Every row gives one point. Two turns around zero, p and q, are shown by what they do to some points. Write where each new point lands after one turn and then the other. Backwards means that the second turn is done in reverse. Each puzzle has new turns, and all numbers are rounded.
In the rows, 128 means zero.

Turn p:
[122 151] => [116 107]
[ 63 145] => [163  71]
[168  89] => [126 184]
[160 126] => [106 152]
Turn q:
[ 96 138] => [ 96 117]
[118  88] => [144  90]
[137 126] => [136 132]
[177  92] => [189 129]
[112 196] => [ 74 173]
Where do these land?
q, then p backwards: [140 148] => [146 113]
q, then p: [114 111] => [144 143]
q, then p: [151  80] => [111 178]
q, then p: [120 207] => [127  49]
q, then p backwards: [116  94] => [ 96 145]

Turn p:
[124 128 101] => [141 119 106]
[103 120 156] => [114 163 135]
[ 98  95 136] => [103 158 105]
[167 209 137] => [185  99 192]
[148  87 110] => [ 97 101 101]
Turn q:
[143 117 100] => [124 127  95]
[116 145 100] => [ 96 118 119]
[118 158  93] => [ 82 124 118]
[138 120 225] => [192 161 194]
[110 102 160] => [162 110 151]
[143 125  91] => [113 128  91]
Where do these land?
q, then p: [158 101 101] => [150  95 100]
q, then p: [136 217 113] => [175 205 136]
q, then p: [133 117  97] => [135 121  96]
q, then p: [142 102 147] => [125  96 142]
q, then p backwards: [ 95 125 130] => [161 132 130]
p, then q: [104 106 179] => [ 94 124 178]

Turn p:
[200  90 178 104] => [191 142 132 202]
[153 120 178 113] => [168 156 113 156]
[129 128 144  96] => [163 129 123 121]
[113 161  60 118] => [ 99  67 125  90]
[ 93 101 120 115] => [133 137 163  99]
[115 180 108 184] => [ 59 124  88 118]
[ 93 117 110 166] => [ 82 143 150 110]
Turn q:
[104 140  99 165] => [118 151 176 126]
[134 100 223 152] => [172 119  89  45]
[146  86  93  78] => [ 92  72 111 162]
[129 133 102 146] => [127 130 158 140]
[ 99 179 157 157] => [148 193 132 107]
[128 122 135  64] => [102 116  74 149]
[157 136  86 134] => [137 114 156 168]
Where do these land?
p, then q: [161 133 173 165] => [143 164 182 138]
p, then q backwards: [144 109 184 155] => [120 192 117 115]
q, then p: [ 68 101  94 112] => [125 165 135  62]
p, then q: [110 181 120 154] => [ 71 137 139 149]
p, then q: [127 112 169 111] => [167 136 127 153]
q, then p: [140  98  70 134] => [124 189 153 135]
q, then p: [146 160  87  66] => [ 46 140 135 133]

Turn p:
[ 98 154 155 135  82 130] => [184 120 148 157 127 134]
[130 126 148 132  52  82] => [177 114 100 169 110 182]
[117 130 151  73  75 115] => [173  71 124 125 133 163]
[ 68 164 149 141 128  85] => [171 129 159 136  62 119]
[147 139 106 120 190 153] => [ 73 126 138 107 137  85]
[143 115 193 127 103 119] => [134 118 159 151 135 188]
[123 118  78 147 176 184] => [ 99 168 124  93 162  67]
[173 144  88 153 181 138] => [ 60 147 110 139 130  83]
[152  62  84 123 166 147] => [ 79 158  90  72 157 130]
Turn q:
[133  43  82  60 148 187] => [117  65 120 146 121 243]
[103 165 133 150  78 113] => [137 189 108 105 128 105]
[158 113 155 156 126  91] => [ 99 122 114 155 143  83]
[104 160 110 174 129 100] => [153 167 145 124 166  97]
[ 65 168 146 125 127  89] => [119 165 154  62 147 103]
[191 148 128 127 150 114] => [152  82 115 148 121  86]
[132 139 160 162 137 158] => [125 147 157 156  96 110]
[138  87 111  70 129 171] => [122  87 112 128 102 196]
Where do these land?
q, then p: [ 53 134 154 146 125 145] => [155  83 187 149 126 113]
q, then p backwards: [155 165 100 126 149 104] => [ 98 151 109 101 100 154]
p, then q backwards: [206 172 117 142 142 129] => [169  64 165 159 128 107]
q, then p backwards: [ 94  98 162 155 109 116] => [160 112 130 165 168 140]
p, then q: [ 73 112 116 189 152 128] => [161 136 100  84 100  73]
p, then q: [ 86  95 172 101 136 139] => [104  94 124 118  66 135]
p, then q: [119 143 108 108  71  95] => [148 115  89 181 144 146]
p, then q: [211 146  83 129 144 173] => [130 137 193 111 211 138]
p, then q: [154  86 140  55 125 123] => [110  97 145 131 115 207]

Turn p:
[174 109 208 121 126 133 132 119] => [156  87  52 126 128 112 148 144]
[129  94 101  86 106  99  97 152] => [157 157 125 111 154 126  73  98]
[ 87 121 113 132 132  95 158 125] => [110 114 158  92 107 148 112 113]
[185 213  96 139 118 128 142 152] => [137 142 164 182  98  58 165  98]
[145 122 150  89 142 122 159  82] => [111 129  73 119  81 132 123 123]
[120 130 120  95 182 125 124 143] => [ 83 152 114 103 146 107 126 113]
[117  97 108 191 127 118 110 119] => [120  90 159 155 157 169 113 130]
[105 113 114 186  65 192 125 145] => [170 121 184 158 141 150 125 206]
[ 90 153 143 113 153 140 105 114] => [108 159 122 105 138 150 167 128]
Turn q:
[139 131 114 130 113  89  69 176] => [150 173 106 164 126  80 101 150]
[131 175 109 160 161  76 218 115] => [ 98 178 122  88 134 183 115  42]
[ 93 134 106 133  95 134 156 133] => [146 128 127  96 158 155 104 139]
[126 168 151  94 174 112 136 168] => [161 169 150 113  81 115 150  97]
[116  71  78  87 108 133 100 116] => [141  96  95 113 181  78 146 157]
[110  93 133 149 118 112  80 101] => [100 110 146 155 158  89 106 147]
[155 130 171 118 126 117 131 124] => [136 110 132 157 100 129 127 101]
[140  93 148 136 141 199 149 116] => [101  71 127 106  94 151 152 157]
[142 158 143 145 117 181 114 103] => [118 117 148 158 119 173 153 162]
Where do these land?
q, then p: [113 151 126  91 154 132 110 181] => [166 124 121 136  93  83 138  95]
q, then p: [127 116 167 176 123 143 113 108] => [150 113 141 105 168 158 138 157]
p, then q backwards: [104 138 114  83 153 138 170 142] => [109 110 118 157 180 125 130 163]
q, then p: [135  93 136 169 123  95 135 130] => [130 148 142 124 158 176 127 109]
q, then p: [175  78 111 180 120 150 113  96] => [104 129 193  98 162 161  96 150]
p, then q: [143 134 118 175 131  97  99  94] => [ 71  93 140 119 128 151 128 145]
q, then p: [157 148 124 212 102 127 129 122] => [124 159 180 138 172 154 164 166]
p, then q backwards: [149 131 149  31 147 135 160 119] => [160  97  89 137 166 102 141 206]
q, then p: [ 86 159 116 100  79 115 111 174] => [135 130  98 171 155  69 150  95]
p, then q: [ 90 133 119  63 148 148 139 115] => [191 161 148 125 152 147 148 135]

Turn p:
[ 87  99 106 158 163 105 133  81 133] => [137 161 103 140  92 141 106 136 191]
[181 154 144 138  83 124  95 185 153] => [ 87  86 160 128 187 104 142  90 104]
[147 154 121  55 115 127 155 145 150] => [ 88 122 108 109 134 145 159 155  67]
[109 120  75 152 138 106  90  91  75] => [174 171  84 128 155 100 113 131 177]
[ 66 114 113 175 111  88 139  53 106] => [152 156 111 177 110 109 109 184 208]
[ 66 138 115 167 162 133 105 125 153] => [137 117 110 142 128 170  69 121 172]
[148 140 183  92 120 117 111 172 100] => [133 145 174 141 164 137 145 115  68]
[151 133 132 113 113 167 179 184 119] => [142  78 153  92 125 145 175 132  93]
[192 167 160 114 154 157 161 143 150] => [ 93 112 174  66 110 123 121 126  80]
[ 94  53  95 148 159  97 147  82 136] => [136 170  91 148  68 142 145 122 199]
[165 136 163  97  89 187  94 146 133] => [130  87 138 139 135  91 124  98  51]
Turn q:
[157 145 123 112 172 137  73 133 188] => [112 178 118 189 181 128 127 154 127]
[116  46 150 165 139 118 225 126 169] => [ 75 117  94 116  27 199 137 146 142]
[ 83 115 108 174 122 158 169 118 129] => [112 109 134 124  57  98 133 141 153]
[138 114 108 100 119 161 103 146 113] => [144 112  99 152 143 105 105 108 115]
[156 171 116 140  62  97  98 135 121] => [179 114 140  92 181 125 111 152 164]
[153 149 161 122 175 142 138 154  94] => [148 144 168 161 122 154 127  86 102]
[155 127 135 116 152 136 137  85 113] => [133 167 131 116 115 129 115 127  86]
[129 157 177  93 122 142  83 121 141] => [152 170 113 135 174 119 166 100 131]
[ 85  58 141 199 102  92 138 110 116] => [126  68 114  93  73 143 183 184 121]
[109 197  61  60 115  98 117 152  96] => [101 101 168 101 206  80  75  83 137]
Where do these land?
p, then q: [ 82 149 103  64 109 180 193 137 135] => [154  51  95 157  99 126  67  89 122]
p, then q: [152 125 110 168 172 141 161 100 145] => [115 139  75 105 173 123 134 114 158]
q, then p: [121  82 136  39  96 126 133 118  96] => [161 183  47 110 111 105 133 149 130]
p, then q: [ 76 148  81 164 165  95  93 106  98] => [113 174 134 193 177 112 100 163 149]
p, then q: [ 93 140  86 183 111  88 122 177  57] => [ 93 197 133 198 117 186  97 141 124]
p, then q: [165 116 142  82 135 142  94 153 175] => [126 116 141  83 101  74 145 120  87]
p, then q: [158 170 118 146 104 155 119 131  76] => [113 127 136 135 164 183 121 119  79]
q, then p: [109 102 141 169 142 139  91 122 159] => [128  92 152 107 139 152 164 137 163]
p, then q: [152 131 209 127 137 115 151 144 161] => [163 127 127 106 102 124 202  92 135]
q, then p: [173 117 153 137 108 100 123  92 178] => [129  87 108  75 154 156 122 124  90]

Turn p:
[ 76 122  92 117 120 151 123  90 150  86 106] => [161 122  91  63 101 130 128 115 109 132 159]
[102 130 166  70  92 136 124 143 169 155 104] => [119 125 142 117 111 106  51 141  91  91 130]
[ 72 159 184 146 132 120  99  96  76 105 130] => [165 156 110 146 126 110 162 203 102 121 174]
[150 100  79  83  76 112 155 166 126 168 178] => [128 120 173 118 104  81  92  99 178 141  56]
[186  76 138 125 196 119 130 118 134 159  85] => [104 110 105 207 128 171 116  68 110 144 129]
[178 167 108 155 100  72 145 137 191 157 125] => [ 23 146 149 104 121 133 138 117 126 127  87]
[ 91  57  94 165 111 142 152 140 146 162 147] => [133  70  95 117  81 143 112 133 189 125  96]
[ 85 157 129 176 149 141  52 120 119 103 105] => [145 102 130 115 118 146 197 158  95  96 187]
[180 121 113 152 100 127 157 137  76 131 132] => [145 155 142 146 144 151 152 124 151 142  62]
[176 119  92 150 175 145 126  94  85  90 132] => [159 133 107 145 163 151 189  81 131 170 128]
[106 125 166  66  76 152 146 172 188 101 142] => [128 141 137  81 149  92  40 127 140  68 134]
[184 134 186 157 164 142 101  64 112 131 154] => [116 122  78 188 193 110 173 138  89 136 123]
[102 143 116  65 186  80 148 185  78  75 114] => [163 197 187 148 113 131 109  98 164 158 208]
[102 181 129 165 115 153 134 129 142 170 139] => [102  93 145  98 139 138 133 191 117 142 119]
Turn q:
[ 99 173 191 107  98  88 170 106 164 166 146] => [194 191 131  93 132 153 155 175  95 136 156]
[109 116 144 145 122 172  98 201  71 105 161] => [130  94  98 124  95 120 137 108 147  55  59]
[ 71 113  71 149  91  52 167 110 146 144  92] => [132  96 147 131 169 235 127 152 114 172 155]
[120 119 139 145 172 139 118 123  95 105 135] => [128  91 107 128  85 105 120 117 125 131 125]
[134 136  88 154 147  86 121 112  98 194 167] => [175 113 124 201 124 156 128 111 140 119 178]
[193  68 131  74 146 127 119  55  95 185 161] => [195 155 175 181 126  75  87  66 147 181 134]
[131 119  84  77 126  89 117 107 155 125 120] => [129 129 125 127 195 135 113  99 117 164 151]
[110 153 136 118 164 158 121 101 120  93 121] => [111 120 101  86  98 101 109 119 130 135 151]
[119 112 147 142 175 167 137 179 145 125 187] => [120 133 112 146  87 107 125 108  66  69 104]
[182 106 146  83 138 130 153 183 107 144 125] => [148 117 184 132 150  79 166 101 115 101 101]
[148 153 136 160 110 121  98  76 182  32  77] => [ 53 131  86  98 151  98 101 206 144 191 131]
[132 157  84 184  80 182 124 129 124  95  97] => [ 56 122 133 119 122 153  99 167 190  96 126]
[116 139 168 126  96 152 120 181 162 149  74] => [ 93 171 140  97 130 145 199 137 135 116  94]
Where do these land?
q, then p: [153 155 160  79 140 202 183 111  55 164 190] => [ 96 220 110 129 170  57 156  97  86  68 106]
q, then p: [107 104 128 164 143 179  84  84 119 119 142] => [122 101 134  76  81 116 155 139  94 100 101]
p, then q backwards: [149 173 128 122  71  92 206 125 190 140 145] => [128 112 136 116  81 201 114 109 183  60  94]
q, then p: [151  68  84 105 133 161 123 125  61 174 120] => [ 94 122  33 141 133 123 137 139  76  96 115]
q, then p: [142 154 107 129  78  88 103  88 101 129  61] => [ 67  59 127 132 142 125  70 113 147 133 144]
p, then q: [141  90 153 108 179 109  99 156 165  78 129] => [134 128  76 145 117 125  50 156 103 138 149]
q, then p: [147 108 125 187 191 137 102 144 115 145 116] => [127 132  86 103  84 142 144 168 167 116  86]
q, then p: [102 125 141 151 141  87 187  95 113  73 103] => [165  98 166 181 112 108  87 115 153  96  97]
p, then q: [124 131 187  86  94 129 133 168 138 157 128] => [114 104  58 128 130 108 164 146 142 136  95]
p, then q backwards: [111 100 119 112 179  87 106 150 148 136 171] => [172 145  97 142 176 149 106 106  95 141 105]
p, then q backwards: [110 174  79 145 109 148 107 144 183 158  82] => [ 74 120 118 131 145 150 199 152 128  94  84]
p, then q: [ 99 154 126 147  78 117 103 145 148  63 149] => [144 117 123  71 185  96 118 138  84 111 138]
